Rows are points. The last column is the point's height on a tilted bowl or saddle (a function of degree 2), plus a little noise. Along how many of its main directions does it bend up, bend down or stay straight?

Points (15 x 4):
[[-10   4 -11 -31]
 [-46  25  20 -26]
 [ 28  53   3  23]
 [  2  48  26  -5]
 [ 33  60 -29  59]
 [-13   0  -1 -28]
 [ 34  16  10   6]
 [ -5  14 -33 -22]
 [-21 -30  15  19]
 [  5 -19  14   6]
 [  8  -2  16 -10]
 [ 30 -27  -5  33]
 [-44 -17 -52   9]
 [-51  15 -20 -28]
 [ 12 -43  14  60]]
Directions: 3 up, 0 down, 0 straight

Points (22 x 5):
[[-11 -33  52  22  60]
 [  3  21   9 -17   4]
 [-59  12  21 -23  20]
 [  0  -5 -16   4 -13]
 [  4 -18 -27 -17 -17]
 [ 49  17  20 -17   6]
 [ -4  27  39  41  28]
 [  7  -8  10  57   3]
 [ 31   6 -10 -13 -13]
 [-11   7  17 -22   8]
 [ 19  20   2  -4  -3]
 [ 40  18 -60 -13  -6]
 [ -6 -27 -36  33  -6]
 [ 12  -3   0 -34  -8]
 [ 10 -33 -18 -42 -11]
 [ -2  15 -22  47  -6]
 [ 42 -26   6 -36   4]
 [  0  -8   3   1  -4]
 [-16  18  42  -9  36]
 [-10 -36  -1  -8   2]
 [-34  34  23   0  27]
 [ -2  36 -23  -5   3]]
Directions: 2 up, 0 down, 2 straight

Points (47 x 7):
[[ 12  19  -4  -8   2  -7  14]
 [  5 -22   1 -22 -15   9  12]
 [ 12  13  11   1 -27   5  15]
 [ 35   9 -13  27  -6  12  -8]
 [ -4  -1 -12 -10   5  -3  11]
 [ 24  -7  11 -26 -16 -20  35]
 [-31   9  -2 -25   5  10   4]
 [ 18   1   5 -20  17  12  23]
 [  9  24 -15 -13 -43 -17  59]
 [  1   8  -8  19  15  21   6]
 [ 19  16   2 -15  -5  -6  21]
 [-13  -7   4 -10  -2  22   5]
 [ 12  -1   0  21   2  -8  -7]
 [ -4  13  16 -17  -3  -1  16]
 [-14   1 -18   9   9 -13  17]
 [  3  23 -15   7 -28  -8  25]
 [ 19  27 -18  30 -14  -5   1]
 [  7  -4 -34  21 -10   2  25]
 [-11  32 -39 -34   2 -20  60]
 [ 12 -28  10 -13 -16  23   9]
 [ -9   0  -2 -19  24 -30  30]
 [-11 -10  -5  14   1 -26  17]
 [ 16  11   6 -30 -28  25  40]
 [ -9  -4  10   1  -1  -5   7]
 [ 14 -12 -24  16 -48  -4  42]
 [ 16  -5 -11  16  -8  30   2]
 [ -2  -6  13   2  -3 -11   7]
 [ -4 -11  -3   0  -9  10   6]
 [ -1  -7  12  -4 -22   2  14]
 [ 17  19   1  27  26  -5 -10]
 [-30  15   3 -21   8  -8  10]
 [ -4  10  23  43  33 -20  -8]
 [  8  19  15 -21 -12 -14  27]
 [-28 -20   5 -19  10  14   8]
 [  9  -8  17  -4  22  -8  16]
 [  7  10  13 -21  -1  12  20]
 [-13 -36  26 -21   9  -5  38]
 [ -8  -5 -10   1  13  60  15]
 [ 16 -24  -1 -20  -4 -20  29]
 [ 21   4   2  28 -30 -16  -6]
 [-18  38 -10  19  21  11  12]
 [ 11 -26  -6   0  33   9  29]
 [ 10   5  29  12   1   1   2]
 [-18   3  -9 -31  34 -18  33]
 [-10  12   9 -11  -1  14   9]
 [-32   3 -25   3 -15 -32  46]
 [ -8  -1  37 -18   0   2  31]]
Directions: 4 up, 1 down, 1 straight
